Rows are points. The points of each table are mixes of a few directions, plus a little noise. Count the directions of each table, and those that both share. Where both have some left over, give the other angles between the two spaces (their principal angles), to ten degrees, smallest first.

First (6 x 3)
[[-16  -3  28]
 [ -4  46  39]
 [ -8 -38 -11]
 [ 14  49   7]
 [-20 -61  -2]
 [ 34   8 -60]]
Second (6 x 3)
[[-72 -15 -65]
 [ -4  -1  -4]
 [ 49  10  45]
 [ 16   3  15]
 [-24  -5 -22]
 [ 33   7  31]]
Directions: first 2, second 1, shared 0; angles 60

First (10 x 8)
[[ 30  62 -13  -1  21  -3   0  32]
 [-20 -31   6  22   4  12 -37 -32]
 [-13 -31  15   2   4  15   5 -18]
 [ -5  -6 -12 -10 -31 -23   9   5]
 [-16 -39   5 -17 -31 -11  27  -9]
 [ 26  49 -19 -19  -8 -23  25  39]
 [-17 -13  10  60  49  42 -95 -50]
 [ -8 -27   9 -19 -18  -5  35   0]
 [ 35  74 -19   2  23  -7 -10  36]
 [-11 -38  17 -20 -14   3  43  -5]]
Second (8 x 8)
[[ 22  32  40 -52  34  17  22  -2]
 [ -8  -6 -15  32   1   2 -33  -8]
 [ 20  43  40 -26  59  33 -26 -18]
 [ 23  34  43 -56  35  19  24  -2]
 [-11 -23 -22  13 -32 -18  14  10]
 [-27 -48 -50  48 -60 -32   6  13]
 [-16 -24 -29  35 -27 -14 -11   3]
 [ -4  -8  -7   6 -10  -5   3   2]]
Directions: first 3, second 2, shared 1; angles 40

First (9 x 11)
[[ -4 -22   5 -34   6  15 -33  25  14  14 -30]
 [ 24 -10   5  61  81  23  -4  17  71 -22 -24]
 [-62 -25 -12 -95 -48   4 -43  40 -23  25 -21]
 [  7   7   0  23  10  -1  11  -7   6  -8   7]
 [-10  17  -9  19 -12 -13  25 -16 -15 -12  26]
 [  9  17   1  -1 -33 -16  20 -28 -37   4  24]
 [ -3  15  -7  36   9  -7  24 -12   3 -18  21]
 [-21  18 -11  -5 -38 -19  22 -17 -36  -4  30]
 [ 61 -17  28  -4  23  17 -24  -3  15  21 -34]]
Second (8 x 11)
[[ 18  12 -11  27  14 -21 -11 -29 -10  20   8]
 [-34   4   0   3 -57 -27   4 -23 -24  32 -54]
 [-12 -49 -52  -4 -50 -11   8  -6  25  -6 -49]
 [ -6   6   6   8  51 -23 -37   7   8  22  37]
 [-18  40  32 -15  16  17 -10  12 -30   9  12]
 [-41   8  41 -44  -9  29   5  47  -3 -14  -4]
 [ 32  -8  23  17  34  -9   8   5  23 -11  41]
 [ 62 -13 -39   9   1  45  33 -12  12 -52   8]]
Directions: first 3, second 5, shared 1; angles 50, 90

First (8 x 18)
[[  9  -9   9  14  16  17   8   9  14   6  -1  26   4  -9   3   4  19 -20]
 [ -1 -13   2   3  10   8  19   7  14  11 -12  13   4  -8  -2   2  21  -4]
 [  9   7   7  11   3   8 -15   0  -3  -7  14  10  -1   2   5   1  -7 -14]
 [ -3  -6  -1  -2   3   1  10   3   5   6  -7   3   1  -3  -1   1   9   2]
 [ 13  -8  14  20  20  24   6  10  16   5   2  33   5  -9   4   5  20 -28]
 [ 18  24  10  18  -4   7 -46  -7 -17 -23  35   5  -5  12  12   1 -30 -22]
 [  7   9   4   7  -1   4 -16  -2  -7  -8  13   3  -1   4   5   0 -10  -9]
 [-56  -7 -44 -70 -48 -69  32 -17 -23   9 -44 -94  -8  13 -24 -13 -20  95]]
Second (9 x 18)
[[  4  -9 -24 -22  14  38 -42  -8  -9  10 -10  31  19  -3  20   1   7  28]
 [ 11   3 -17 -16  13  49 -71 -19 -18  -2   5  37   9  10  25   2 -13  15]
 [ -7  26   1  -3 -29 -53   9   1 -15 -12   3 -49  -6  21 -21  -7 -36  -2]
 [  7  16  19  10   2  -9   5  -1   4   3 -17   8 -10  34 -31   0 -23 -44]
 [ -1   2  -9 -12  -2  19 -37 -16 -14  -8  10   3  -5   4  15   0 -13  18]
 [-11  -8   7  -4  -1  -8  29  -3  11   8 -19  -8 -14   7 -19   0   4  -4]
 [ -8  -4  27  35 -18 -34  51   8  12 -26  48 -46 -28 -35   8   2  14  -7]
 [ -3 -22 -11 -13  17  25   8   2  12  19 -22  25  11 -12   5   2  29  15]
 [ 10  -4   7  24   5 -26  49  35  19   9   1  -1  23 -26  -3   0  31 -19]]
Directions: first 2, second 5, shared 2

First (10 x 32)
[[-26   5 -18  21  41   1  24 -38  31  40  16  19  17  22  12  15   9  -7
  -40 -17   2  18 -26 -15   9  -9   3  -4  22 -29 -29  47]
 [ -7  -4   7  -2 -19   3  -8   9 -20 -18 -14  -8  -6  -6   1  -7   2   3
   17  16  -8  -4   5   5  -1   6  -2  -1 -15  11   6 -22]
 [ 95   5  11 -42   7 -19  -7  39  39   3  42   8  -5 -24 -38   1 -34  -3
   -2 -45  32 -17  39  14 -12  -6   8  16  16   9  37   5]
 [  5   3  -3   0   0  -1  -4   1   4   2   3  -4  -3   2   1   1  -1   0
   -2  -7   5  -2  -3  -4  -2  -4  -2   0  12  -2   2   5]
 [-16   8 -13  15 -11   4 -15  -4  -7  -1 -11 -20 -14  12  19   0   8   4
    3  -3   7  -5 -23 -16  -5  -9 -13  -4  33  -7  -1  10]
 [-45 -15  13   7  -6   8  16 -13 -31 -14 -24  12  14  -3   1  -5  13   0
   11  43 -33  13   6  14  11  18   8  -7 -58  11 -16 -31]
 [ 32   6  -6  -8  32  -9  13  -5  41  28  33  18  10   2 -12  10 -12  -6
  -28 -34  18   3   4  -2   0  -9   6   6  21 -15  -1  34]
 [ 47   5   2 -18  -2  -9 -11  22  16  -1  17  -4  -8 -10 -14   0 -16   0
    2 -24  20 -12  14   3  -8  -6   0   8  19   4  21   3]
 [-52 -12   9  13 -17  11   6 -11 -40 -20 -33  -1   6   0  10  -7  17   3
   18  46 -31   9  -3   8   8  16   2  -9 -47  12 -14 -33]
 [-34  -1  -2  14 -25   9 -14  -1 -32 -19 -28 -20 -11   5  18  -7  13   6
   20  24 -12  -3 -15  -6  -1   3  -9  -7  -3   7  -3 -19]]
Second (8 x 32)
[[ 26 -25  15 -15 -18 -16   2  17 -15 -30  11  -4   2 -21   0  -9  -6  -1
   11  13 -10 -22   9  -2  -8  11   5 -11 -32  22  13 -25]
 [  7   0  -7  -3  -1 -10   5   1   1  -3  15 -17  -9   1  23  -7   1   6
   -6  -8   3 -19  -6 -17 -15  -4  -3  -4  22   7   1  21]
 [ 12  14   9  -8 -14  14 -26  22  -3  -3 -24   5  -8  -5 -35   3 -10  -1
   22   0  11  16  20  27  10   0  -2  16  -6   0  18 -31]
 [-25  54 -23  21  14  36 -33  -8  24  46 -36   1 -16  34 -22  17   2   1
   -1 -29  35  42  -8  15  17 -22 -15  30  67 -39  -3  22]
 [  0  -5   4 -15 -13 -13  15   8 -23 -25  12 -30 -13 -10  34 -23   5  14
   10  13 -13 -33  12 -13 -25   6   2  -5  -2  30   4   8]
 [  9 -25  -5  16 -24 -11 -21   4  -9 -20   1 -10  -4  -2  12   6   1  -7
    2   0   3 -15 -38 -25  -2  -5 -13 -22   9  -5   6 -14]
 [-44  17  -1  11  27  23  15 -25   7  31 -22  28  16  16 -18   9   9  -3
  -10  11  -9  41  10  25  23   4   8  14 -19 -18 -23   4]
 [ 14 -33   9  -7  29 -24  43 -18  17   4  41  27  30 -12   6   2  -3  -9
  -31   2 -19  -9   1  -9   0  10  18 -17 -40   5 -16  16]]
Directions: first 3, second 5, shared 3
